Every row gives one point. The window is the flat piece filled in between its corners: a triangle in 3 columns, a solid with four corners in 4, and so on. A path goes straight from each point to the next, and from the last back to the first. After which points does the path pass through the window?

Window (3 x 3):
55  2  -11
2  33  1
-60  25  -19
Path:
(1): -49  54  -50
(2): -42  3  5
(3): 2  20  6
(4): 24  61  -30
(5): 47  49  -32
(6): 20  4  18
(7): -61  2  6
(8): -35  55  -52
Through the window after points: 1, 3, 7

Window (4 x 4):
4  -39  18  -16
92  50  -25  -7
-45  8  -42  17
6  -16  57  -42
Path:
(1): -2  -35  4  -32
(2): 16  -30  33  8
(3): -16  13  0  53
(4): -20  9  -43  -8
(5): -3  -38  1  -35
(6): 20  -22  35  12
(7): 50  -8  55  7
(8): 19  -12  17  -88
(9): 54  27  -40  -29
(10): 73  53  6  39
(11): 30  11  64  22
(12): 39  13  9  -43
(13): 18  -11  19  -84
(14): 20  4  60  32
(15): 48  6  9  16
(16): 23  20  -48  -62
Through the window after points: 1, 3, 5, 9, 13, 15

Window (8 x 8):
-7  28  37  2  -46  5  23  19
21  1  12  7  51  26  29  20
-14  -27  66  -44  -21  22  -6  21
41  -22  22  34  10  6  -5  8
11  -25  -8  -7  -42  11  16  22
27  42  13  -5  -45  48  12  4
-12  33  3  -57  -37  -46  -36  -16
-68  5  7  6  32  -30  -95  -28
Path:
(1): 30  34  18  17  -8  -10  -27  58
(2): 3  17  36  -10  -34  10  -28  70
(3): -10  4  39  -10  -27  7  29  -17
(4): -10  -32  48  -15  -11  14  15  -45
(5): 5  -2  43  -28  -18  18  -21  59
(6): -8  11  17  4  16  -3  -44  65
(7): -5  -25  31  -5  -7  -10  20  -52
(8): -12  14  11  1  -35  15  25  -34
Through the window after points: 2, 4

Window (11 x 11):
17  5  -60  40  10  18  18  -55  37  32  -8
37  -45  35  13  27  -15  21  90  15  -46  26
22  25  -25  7  0  -14  38  -45  -54  86  -17
48  -32  -15  -3  -4  23  -6  10  -87  -24  9
-32  25  40  46  8  13  39  -11  11  16  -8
3  -23  29  -79  -95  -23  -31  -21  21  -38  45
13  -66  16  -29  39  0  -41  44  -51  -27  -6
-89  -12  -4  -25  -57  -67  9  -47  -29  -17  9
-8  -31  -29  -2  -83  0  -27  85  44  -4  -6
-76  -51  31  -61  -20  -12  72  15  -51  10  6
32  73  -19  -5  15  10  -15  15  7  -38  12
Path:
(1): 6  -9  -14  10  -6  -6  31  -31  8  -5  -42
(2): -20  18  -34  31  -6  19  -17  -6  16  40  72
(3): -1  2  -16  5  -18  5  -15  10  12  3  26
(4): 22  10  -16  -19  -32  -5  33  23  17  -35  -65
(5): 11  -14  -7  -4  -30  -12  22  10  -8  0  -26
(6): -6  -9  -9  2  -14  -7  -2  19  -18  18  26
(7): 8  -30  3  -11  9  5  -16  19  -42  -4  32
(8): 24  -29  0  -17  -13  3  -3  8  -45  -25  -15
Through the window after points: 1, 3, 5, 7

Window (12 x 12):
-59  -25  5  -17  12  42  14  23  23  5  32  2
23  -76  -12  28  -33  -26  21  -18  25  22  11  -25
-84  -2  -73  26  18  -3  37  22  -12  -30  -51  -7
55  -22  -38  30  23  -2  -28  29  -21  56  -71  -92
3  -56  -41  -47  -28  29  -48  -36  -23  -40  -28  -33
-16  36  -5  12  44  -53  -25  -3  -81  -21  47  7
13  -14  8  -25  52  12  20  10  49  -8  46  0
-22  -21  -26  -14  -2  38  -25  43  23  -67  47  10
-21  -40  8  -41  -2  -65  18  33  36  31  1  20
22  34  10  7  -2  7  -21  2  34  19  -18  -34
-66  8  -64  44  69  20  -33  29  33  16  -42  -40
-60  17  -62  -29  13  6  7  14  0  -13  53  18
Path:
(1): -33  -18  -14  0  10  -30  4  15  22  4  0  -61
(2): 5  -39  -44  6  6  16  17  17  -7  16  -28  67
(3): -13  -24  -45  22  21  19  -11  17  -5  12  -19  39
(4): -60  -14  -34  -14  28  -33  11  20  14  -18  3  -71
(5): -10  -17  -13  -12  -1  -37  8  -9  27  -20  11  -91
(6): 0  -24  -20  7  18  -9  2  2  1  35  -10  2
(7): -10  -5  -42  12  22  36  -14  19  -3  13  -44  41
(8): -47  -23  -28  -4  13  -18  6  16  10  -11  20  -95
(9): -46  6  -35  2  42  -18  -10  21  13  -17  5  -90
(10): -32  -3  -41  27  38  9  -21  16  9  14  -19  -5
(11): -18  -16  -32  2  28  7  -16  10  16  8  6  78
(12): -45  -5  -7  -15  17  -12  8  9  7  -23  32  -18
Through the window after points: 1, 7, 9

Window (14 x 14):
-6  -26  -17  -38  -1  -43  23  -35  -41  9  23  -13  -31  -10
-33  24  4  -7  1  5  -3  -14  -37  4  23  -5  -20  -21
-21  16  20  8  -12  -6  24  23  3  -4  -8  4  -6  -4
36  7  -15  2  -41  14  -1  21  -42  -15  -35  -17  6  21
26  -4  -13  35  -2  -3  -16  -17  -2  -41  -39  10  -9  -5
7  0  16  1  -6  -43  -36  -5  18  -7  56  13  -10  -11
20  -10  -32  -4  6  3  -14  15  -1  0  -2  31  25  11
15  -23  -14  -45  -23  4  -34  22  29  -16  -14  -12  24  8
-17  -43  14  -42  9  8  14  -23  -41  -11  38  3  -11  16
34  -5  -2  -17  10  -24  -9  -40  -18  28  -17  -22  7  7
-5  -18  -12  -20  10  -23  -27  -4  -2  -36  29  -14  42  20
36  20  -37  0  -95  19  -2  -7  31  35  21  -2  48  3
64  18  -9  -29  12  -4  50  -15  -8  15  -16  -4  -12  -37
25  12  2  -17  -26  -39  -16  -26  2  -23  4  40  8  -8
Path:
(1): -5  -14  -5  -7  -20  -11  -16  -5  -24  -9  11  -1  14  -2
(2): -8  19  -8  -19  -11  -9  -5  -2  5  -15  2  -3  -25  50
(3): 10  15  -8  -6  -19  1  3  2  -3  -6  -2  1  -6  16
(4): 1  -24  11  2  -29  -6  11  15  -22  5  -6  -3  34  -31
(5): -4  -34  17  -21  0  -15  7  -28  -33  -4  21  2  12  -29
(6): 8  8  -28  -30  -5  1  0  1  -6  -10  13  5  -25  51
(7): 7  6  -5  -15  11  -14  8  -15  2  -23  -5  1  -23  28
(8): 12  -12  9  -14  7  -21  -8  -5  -24  -8  -4  1  -1  -19
Through the window after points: 3, 5

Window (14 x 14):
14  0  -82  39  48  -21  -23  9  -29  -10  -34  -13  13  8
-60  -6  31  39  74  7  -67  -27  9  7  -19  -6  2  19
95  41  27  22  44  -1  -54  -5  7  68  18  32  47  6
-17  41  4  66  33  -28  58  15  -11  -30  27  8  92  17
-11  -42  67  9  -46  36  1  10  -84  -9  -4  12  8  -6
45  -25  -1  19  25  48  -18  -12  9  24  -56  36  32  -5
11  -7  -7  -16  5  11  11  61  5  -34  -14  -6  26  15
14  -28  -46  14  0  35  93  41  -40  10  -25  -47  -11  -6
11  -32  -26  -34  -32  6  8  29  29  -16  35  59  -28  2
80  78  -4  -2  -41  -9  73  30  -48  -60  3  42  -33  -16
-22  1  29  -51  -1  -44  30  -13  -37  -48  20  20  20  -5
-64  32  -49  11  2  -15  -54  -26  3  6  -57  -35  36  6
-10  -5  19  -11  12  -10  -22  34  -28  40  -43  55  -29  16
60  -40  -5  27  -21  -36  -2  1  9  5  -37  -17  -11  -23
Path:
(1): 31  -7  -2  19  25  2  -19  35  -12  17  -31  11  20  -71
(2): 18  0  16  9  25  -8  -15  35  2  37  6  6  34  -78
(3): 59  10  -10  9  3  5  -7  -1  -5  -15  -20  13  10  83
(4): -1  -32  2  16  -1  -8  -8  -25  -6  7  -33  0  26  92
(5): -23  -1  -8  23  32  2  -17  15  -10  6  -9  -1  27  -33
(6): -13  11  15  3  16  9  -10  35  -25  8  -16  39  -11  -41
(7): 22  -30  12  -18  -7  -33  -6  -11  -25  25  -38  20  6  91
(8): 16  -14  10  3  -20  -9  9  -41  -8  -5  5  18  11  79
(9): -2  19  18  -17  33  -21  -2  28  -27  -13  1  15  25  -53
(10): 28  -16  -17  12  2  -4  17  16  -10  3  -18  -4  5  -44
(11): 37  -22  6  21  -17  -16  8  10  -8  3  -36  -18  -10  70
(12): 55  -7  6  16  -6  -6  -4  -23  7  14  -10  9  11  51
Through the window after points: 2, 6, 8, 10, 12

Window (14 x 14):
-7  26  -44  53  14  12  -7  -20  -34  26  -17  7  -14  -11
42  -3  1  -7  15  25  17  9  -25  11  -19  -27  74  -28
20  -40  17  45  12  -30  39  2  -5  -3  25  -43  33  -44
-43  -15  -53  -63  -69  -71  -16  2  -3  -42  -18  -20  9  69
-2  17  46  26  -7  24  -5  -7  14  -27  22  -45  51  -63
19  -40  -29  -2  -19  41  -23  -1  -59  0  9  3  -43  -7
5  -1  -95  43  2  45  -13  28  -57  -30  14  -39  -26  19
0  -4  -60  -7  37  29  -1  38  2  -13  7  14  -39  -2
6  -14  56  39  32  41  49  -35  3  -18  -5  -46  39  0
32  31  31  -7  27  -15  31  -19  -36  -31  6  -53  9  -33
22  4  8  7  36  31  37  -59  -10  3  63  -28  61  -44
40  -13  -59  -36  -72  -77  -41  -17  31  -80  -28  6  4  74
-14  -19  -62  -20  -35  -33  -4  3  -39  -88  -24  43  13  23
31  31  43  22  -26  11  65  3  -5  -3  38  -13  44  -10
Path:
(1): 15  -11  26  15  28  -4  9  20  -31  6  30  -3  23  22
(2): 19  23  -42  23  -53  17  46  -40  8  -28  -22  -37  30  -67
(3): 27  4  -7  8  -1  14  22  -26  -1  -23  7  -35  7  -30
(4): -17  -7  11  23  46  -16  9  20  -68  7  20  -1  44  16
(5): 13  9  -10  -15  -3  -18  -44  9  -21  -42  51  -21  23  64
(6): 27  -16  -42  3  -31  -18  35  -41  15  -29  -37  -8  12  -29
(7): 28  7  -42  4  -29  -6  39  -23  -7  -28  -4  -17  1  -26
(8): -15  -10  13  7  23  -3  -18  25  -50  -45  17  -4  34  29
(9): -16  -5  40  23  12  -31  -32  -4  -28  -39  33  -8  36  45
(10): 9  -2  -39  -23  -15  5  29  -29  -3  -13  12  -26  27  -19
(11): 1  -9  7  -3  -35  34  46  -25  12  -31  -35  -42  17  -68
(12): 8  13  19  20  6  6  -10  -1  -10  -22  26  -27  38  -22
(13): 9  13  -11  21  19  -5  -40  11  -28  -8  32  7  33  21
(14): 9  -1  -23  0  -16  13  25  -21  -10  -26  -14  -19  -2  -8
(15): 12  -9  -16  9  -25  5  47  -9  -1  -20  -20  -29  15  -45
(16): 15  1  34  2  23  -8  1  -21  -15  -20  25  -21  29  2
Through the window after points: 1, 3, 5, 7, 9, 11

Window (14 x 14):
-8  49  -32  -77  -42  24  -4  4  6  -39  3  28  6  2
72  19  63  -22  9  -15  -40  -27  -52  -36  -73  41  -15  -23
-50  -54  -3  -12  45  6  -45  -33  -62  6  70  -3  -30  -26
57  -8  -16  25  -16  59  -39  20  -25  25  -68  24  -3  4
-33  19  -15  12  29  0  -72  -33  -1  14  -53  33  -2  -2
-26  18  13  0  47  -9  2  36  -28  -44  18  -6  38  -4
21  -52  77  22  -68  0  -38  -36  -14  -27  50  3  41  -46
22  39  32  4  5  52  -41  40  21  7  -19  45  -27  20
40  -15  -34  5  15  -68  5  5  24  34  44  -17  50  -37
-19  -73  -23  -50  27  15  25  70  13  16  -7  -11  -30  -35
27  37  12  30  -24  46  -38  -20  18  -41  -3  16  -40  -86
19  12  33  -26  32  24  25  -77  21  40  -7  8  32  -39
-34  36  28  -25  -29  -3  -21  -11  -40  33  4  -13  13  0
-58  -38  25  80  74  -58  31  0  -71  54  10  47  7  48
Path:
(1): 69  -26  23  -36  15  16  9  -13  -17  -24  -66  -34  -45  37
(2): 18  0  -2  -3  -6  9  -42  -3  -9  -3  -34  -15  -24  11
(3): -12  -2  24  -3  1  8  0  29  -36  -22  42  73  22  -67
(4): 5  10  29  -38  27  0  -31  37  -14  31  -12  61  14  -49
(5): -3  -4  -19  27  -10  7  3  -52  -3  -5  -3  -42  1  52
(6): -11  1  11  9  23  19  -30  10  -19  -39  0  -16  -20  23
(7): -11  5  29  -8  8  -32  -4  -26  -13  51  6  60  26  -59
(8): -19  10  55  5  57  -5  -29  2  -35  -3  10  74  45  -95
(9): 21  3  -32  -27  -29  2  -16  -14  -12  -19  -27  -42  -39  72
(10): 23  6  3  11  20  3  -8  8  -14  2  -34  5  -23  14
(11): -9  10  22  -29  20  -1  -34  -21  -32  22  9  55  38  -50
(12): 7  17  -1  -27  16  14  -34  -8  -35  3  -2  67  59  -82
(13): 10  2  9  -14  -11  1  -11  -7  9  4  13  -21  -3  -5
(14): 23  -50  -5  9  -26  3  -3  -25  -13  -50  3  -46  -15  24
(15): -6  43  24  -38  27  26  -59  -8  -10  31  4  51  6  -69
(16): -20  -9  13  -10  12  -7  -32  22  -23  8  7  50  11  -67
Through the window after points: 8, 16

Window (14 x 14):
-9  -13  8  -15  -16  -10  -31  -33  -14  13  -2  -22  15  6
13  -23  -21  -11  0  -5  4  -32  -13  23  15  -19  7  -8
3  -24  -4  -16  -28  -8  -6  -3  45  -3  12  -29  -1  0
-10  8  10  -23  -2  -4  1  -20  7  17  8  -1  -2  -14
18  -39  47  5  -11  46  -24  4  20  2  15  43  -22  -8
52  -8  3  -4  12  -25  8  -15  27  -15  -42  -2  -24  12
-1  36  7  28  -15  95  -9  8  -10  -55  10  -40  -37  -52
-14  23  1  37  -21  -2  0  27  -25  -33  31  -9  7  7
-18  -21  4  -4  -13  -8  22  -11  -11  16  -5  -37  -2  7
8  -22  -20  -10  8  21  2  -20  25  -6  -48  9  9  2
-24  -13  -2  -6  16  -12  -8  -10  -10  -20  17  -34  4  -7
-1  -3  -10  45  1  -12  7  -9  30  -5  -20  -25  -4  -12
15  -3  7  19  10  -7  -2  32  7  20  -2  -20  13  5
-8  -2  15  4  -9  -1  12  -19  2  -19  17  -36  35  -5
Path:
(1): -1  -14  7  6  -23  2  3  1  -12  -16  -9  -19  8  -42
(2): 7  10  7  6  9  22  -1  -16  24  -13  15  -25  -7  27
(3): 2  0  6  -3  1  29  -7  -20  20  -1  20  -10  -12  35
(4): 0  -21  7  2  -14  -6  -1  -6  -2  -9  -4  -12  6  -28
(5): 1  -8  7  -11  -14  0  2  2  -8  -13  -6  -5  1  -32
(6): 0  -3  8  8  0  27  -8  -10  9  -8  13  -20  -11  10
(7): -4  2  -5  8  -4  5  -1  -6  4  -5  13  -18  1  9
(8): 11  -29  8  4  -32  -13  0  13  -14  -23  2  -3  14  -39
(9): -2  -11  5  -3  -18  -5  -1  6  -2  -11  1  -12  5  -19
(10): -3  1  -4  8  3  6  -3  -13  15  2  9  -19  -1  19
(11): -8  6  14  7  1  14  9  -18  7  6  7  -26  -4  23
(12): 0  -29  -12  3  -15  -26  -2  7  -6  1  -13  -19  9  -34
Through the window after points: 1, 7, 9, 11

Window (14 x 14):
32  49  19  10  35  31  -33  -26  3  -6  28  -9  37  -3
22  -64  -60  2  42  0  -33  -21  19  33  -5  -24  -62  12
-7  -1  0  -32  4  12  31  -33  8  0  -35  -1  -21  -95
-18  -1  55  16  -45  -50  8  -13  51  -6  -31  14  -47  -68
-12  -14  -4  -20  -59  13  10  14  51  13  -31  25  4  -49
20  24  4  -28  25  -21  22  -16  -4  15  31  9  -9  11
21  -13  3  51  73  -33  -22  -6  0  2  35  30  36  15
6  2  -6  32  25  -32  -37  8  -39  2  9  -25  34  22
12  -21  -5  -44  -2  -21  -41  3  11  -45  29  8  18  4
39  -30  1  30  35  12  1  24  -11  -6  8  8  -53  -3
-38  -56  28  -14  8  -17  -20  -38  -16  -12  -14  22  -39  49
15  -34  10  1  30  -1  6  -14  10  -9  29  -38  27  21
48  -51  -25  32  -15  -24  -1  -31  5  -18  -13  22  -36  15
-21  60  5  -7  -19  -12  37  9  69  -47  -38  12  10  -58
Path:
(1): 55  1  13  23  18  -46  8  -1  16  -12  -60  36  -4  -6
(2): 30  -30  35  6  57  15  4  46  25  27  -48  -1  56  -18
(3): 4  9  -11  17  21  -21  -12  -42  -4  -15  34  15  -11  -15
(4): -25  -14  -22  10  2  48  -1  -7  10  -18  34  -9  -30  -16
(5): 59  -11  19  1  47  -61  -7  -21  1  19  -38  19  8  -18
(6): 32  -39  12  -5  11  -16  -26  -5  23  0  -22  -3  2  0
(7): -45  3  -2  32  12  -6  13  -20  -7  -22  29  28  -32  -16
(8): -9  -27  -12  2  5  19  -20  -8  13  -5  33  -14  -20  -12
Through the window after points: 2, 4
